Each row is a point. Two turns around zero, p and q, are shown by what they do to some points. Write where each new point lands after one turn and then the other. Backwards means that the second turn is done in reverse. Each puzzle has new turns, and all numbers are rounded.

Turn p:
[-6.9 16.1  6.5] => [-14.7  -6.9  -9.3]
[ 4.1  6.2 -4.6] => [ 1.2  2.5 -8.3]
[-12.5   9.4  12.5] => [-17.1 -10.5   0.4]
[ -9.1 -26.9 -14.0] => [24.5 -9.2 17.7]
[-2.1 20.5  3.2] => [-13.6  -3.3 -15.5]
[ 26.5 -25.4  -3.7] => [19.7 27.4 14.9]
Turn q:
[-0.8 14.5 -3.5] => [-10.5   5.6   9.0]
[ -5.5 -16.3 -19.7] => [  2.8  12.7 -22.7]
[ 7.1 13.7 -1.1] => [-3.7  6.3 13.6]
[-12.9   0.4  35.8] => [ -3.5 -37.2   7.0]
[ 12.0 -12.3 -11.6] => [14.8 12.7 -7.0]
Where do these land?
p, then q backwards: [ 14.9 -10.0   8.7] => [ 11.8  10.9 -11.8]
p, then q: [-3.2 -6.6 -8.3] => [10.6  1.1  3.2]
p, then q: [-14.4  25.1 -14.0] => [  5.6  18.4 -25.7]
p, then q: [-17.0 -22.5   5.6] => [ 16.5 -23.4   2.3]
q, then p: [19.6 14.0  8.0] => [-21.0  11.6   8.2]

Turn p:
[ -9.1 -12.5 -21.2   8.4  11.9  14.1] => [-17.5  -8.4  -5.9   3.4  24.3  -9.1]
[ -3.2   6.1  15.0  -3.6  15.2 -35.6] => [ -3.3  -2.3  16.1  14.4 -34.6 -10.1]
[ -5.9   9.4 -21.4  -6.9 -10.3  15.3] => [ -8.9  19.2  -7.2 -12.6  17.7  -0.2]
[  1.7 -11.3 -11.0   4.9 -12.7  -1.0] => [ -1.0  -1.5 -20.3  -2.3   2.6  -3.0]
[ -3.3 -22.2 -10.4  -3.1  -7.2  12.9] => [ -9.8  -6.6 -19.7   1.7  14.1  10.4]
[-15.2  16.7  24.4  16.0   5.7 -20.4] => [ 19.0   6.8  18.3  24.5 -16.1 -14.5]
[16.8 14.2 20.7 -8.7  1.2  0.7] => [ 15.2  -0.8  17.8 -11.7 -12.3  12.4]
[  7.0  15.3  30.3 -19.2  -1.5   1.7] => [ 14.8   7.6  21.6  -3.2 -15.1  24.4]
[ 11.2 -15.7 -26.3  12.2  -2.4  12.4] => [ -8.3 -13.9 -20.6 -14.3  19.4 -10.1]
Turn q:
[26.6  1.7  1.7  9.5 17.8 12.5] => [  1.8 -13.9  23.9  -0.3   2.2 -22.4]
[  5.8 -13.9 -11.5  13.9  -3.2   6.2] => [  7.5 -12.3   6.4  18.4   2.1   3.2]
[ 11.3  16.4  16.8 -20.9 -18.1 -14.5] => [ 14.8  27.6 -12.9 -17.2  -2.2 -14.3]
[  7.3   3.4  24.7   1.9   6.7 -20.0] => [ -7.9  26.8  12.1  -2.3  -8.5 -10.9]
[ -5.5  23.5 -16.6   2.6 -12.5 -17.5] => [ 13.0  13.6  -0.2 -12.9  20.9  19.3]
[-19.6  -3.7 -13.4  16.0   4.1  19.4] => [ -5.1 -25.5   3.7   3.2  -4.1  22.6]
[-10.9 -22.9 -18.6  -3.1  13.0  -3.6] => [-18.9 -10.7  -8.8  20.8  12.9   5.8]
[-15.0  -4.5  17.0 -19.9  -7.8  17.3] => [ -5.2  -5.4 -24.2  -9.7 -23.4  -3.2]
Where do these land?
p, then q: [-11.1  15.1   1.8  12.3  18.3  -2.4] => [-7.3 22.2 14.3  0.5 -9.8 -0.6]
q, then p backwards: [ 16.6  -5.0 -11.4 -20.3   0.7  -0.1] => [ -3.9  -3.9 -14.6  23.8  -3.6   4.2]
q, then p backwards: [-29.1 -21.9 -16.2  -9.8  12.1   9.8] => [ -5.5 -40.8  -8.5 -11.4   5.4   0.8]
p, then q: [ 23.8  -9.8  16.5   9.0  -5.2 -12.6] => [ 19.4  -1.7 -11.7  22.2   1.0 -13.7]
q, then p: [-17.9  -7.4  24.4  -1.0   8.9  -7.3] => [ 7.2 29.3 -6.8  9.7  7.2 -0.4]
q, then p: [ 17.1  11.5  12.8  11.8 -16.6  10.5] => [ 15.7  -5.0  -4.9 -18.0 -18.8  11.9]
p, then q: [  0.6  17.6 -27.9  -1.9 -18.2   2.1] => [ -6.0   8.7  -9.4 -24.7  24.8   1.4]

Turn p:
[  4.7  -1.6  -1.6  -9.8 -15.7 -14.2  10.9 -16.1] => [  2.9   1.3 -18.0 -11.3 -12.7  15.7   8.7  -2.5]
[ 22.1  -5.5   1.9  -4.3 -20.5  -4.6  -9.8   6.3] => [ -8.9  11.1   2.6  15.7 -16.1  16.6  11.1  -2.0]
[ 15.0 -17.4  -3.8  16.6  -6.5  -2.9   6.4 -12.2] => [  1.8  -2.4 -11.3   9.0 -22.0   7.2 -17.3  -2.6]
[-20.4  21.7  -7.0   9.1 -13.2  -6.0 -10.1  -3.5] => [ 10.6  -9.8   7.6 -10.6 -10.8 -18.7  22.2   2.5]
[12.7 -7.2 14.8 -1.9  6.5 10.9 20.6 36.4] => [ -0.6  16.9 -10.6  33.4  27.8   1.4  -4.8   5.8]
[  6.1   3.1 -16.8  -0.7  13.2  10.6  -4.4 -12.5] => [ -0.8  -5.2  12.2 -11.8  -3.2   4.9 -15.1  14.6]
[-56.6  -6.4 -12.4  -2.3  -3.3  -6.0  -7.6  -7.4] => [-11.0  -4.2  -8.6 -35.5  -1.8 -43.9   9.4  -8.7]
[  7.8 -20.2  30.5  -4.4  12.5  -7.2   4.1  34.2] => [-16.3   6.8  -9.4  33.2  29.2   2.9  -2.3 -21.1]
[ 22.7  13.1 -11.2  -1.6  15.0  -1.2  -2.2   4.2] => [ -1.6 -12.4  12.0   7.7   5.6  17.7  -3.0  18.8]
[-29.6   2.5  -6.5  -5.2   2.8  19.5  -9.6 -13.8] => [  2.9   8.5  12.7 -29.2   1.1 -22.4  -5.0  -1.1]
[ 15.4  17.9  12.1   4.6   9.3   1.2   1.9 -15.8] => [ 21.3 -10.8  10.6  -0.7   2.9  18.6  -4.2  -3.7]
Turn q:
[ -8.8  -3.9  24.1   1.3  10.8   8.5  14.3 -12.6] => [-20.4   9.1   7.9   1.3   1.7   1.2 -22.6  12.2]
[-16.8  -8.4   7.0 -38.6 -15.9   0.6   6.5 -10.3] => [ 15.8  -9.8 -14.6  -9.1   6.8 -18.1 -34.1  10.7]
[-17.4  29.0 -23.3  16.7  10.2 -17.3 -13.7   2.2] => [  5.2   5.0 -16.7 -18.5 -21.3  30.6  22.1  -3.5]
[ 17.5 -21.9 -17.7 -12.4 -16.3  17.6 -35.3  -4.4] => [ 29.3  -9.3   9.0   3.9   7.3 -31.6  25.7  18.4]
[ 12.3   9.4 -16.8  13.2   3.1   4.2  10.2   6.5] => [ -0.9   2.8  12.9  -3.8  -8.6   4.0  11.9 -21.2]
[-9.7 19.5 13.2  5.9  8.0  3.5 -4.5 16.0] => [ -1.9   2.0  -3.3  16.2 -17.2  20.7  -4.5   2.9]
[  6.3   6.2   7.6   1.4 -15.9 -10.4  10.6  -5.2] => [  5.5   9.6  -1.9   0.4  16.4   6.1  -9.0 -11.2]
[ 16.5  -8.0  20.0 -13.9  12.4   1.1  -1.7  -1.4] => [-11.6   9.8  -5.4  18.9   2.2 -20.1  -6.3   4.5]
[  0.1 -21.9 -14.0  26.4   3.7  -7.7  13.7   9.2] => [-21.3 -19.1  12.3  -9.3  12.5   7.3  16.8 -13.0]
Where do these land?
q, then p: [-28.2   2.3   9.2  12.5  12.9  -7.1   8.7  -7.2] => [ -9.1  22.0  13.3 -10.2   9.2 -20.4   4.4   4.5]
p, then q backwards: [  0.2 -16.8 -20.6 -14.4 -23.8  13.5  -8.7  -4.6] => [ -1.9  16.3   1.7   3.2  30.8   6.4  -0.6 -22.1]
p, then q: [-12.3  11.2  -8.5  13.5  33.9 -21.9  11.2   5.1] => [-26.3 -26.1  -8.7  -1.9   7.2 -20.8  18.4   6.3]
q, then p: [  2.5  18.3  -6.3 -17.3  -5.3 -12.2  24.2  12.1] => [ -2.0  -2.9  13.9 -21.5 -27.5  11.6  -5.6  -0.8]
p, then q: [ 13.1  10.2  -7.0  -5.4 -21.4  25.8  -6.9  -1.8] => [ 14.6  12.0   5.2  24.1  -3.5  14.6 -13.1 -12.9]
q, then p: [ 11.5  -0.6 -11.1   5.7 -11.7 -16.2  12.3  -8.6] => [  4.0  -8.0   1.7 -20.7   9.6  14.8  -9.3   2.0]
p, then q: [ -9.2  12.3  15.8   9.6   6.8 -12.1 -11.7  18.3] => [-30.4   5.5   1.6  -8.2  14.7   1.3  -1.3  -0.9]
q, then p: [ 12.8 -17.0   8.1 -17.3  -5.8  19.7 -24.4 -21.7] => [ -8.5 -24.0  -7.9  30.3  14.9   8.4  19.6   0.2]
p, then q: [  9.6 -19.8  20.4  13.0  14.3  10.4  -4.7   8.5] => [-5.4 18.0  2.0 -3.3  2.3 12.9 19.0 24.0]
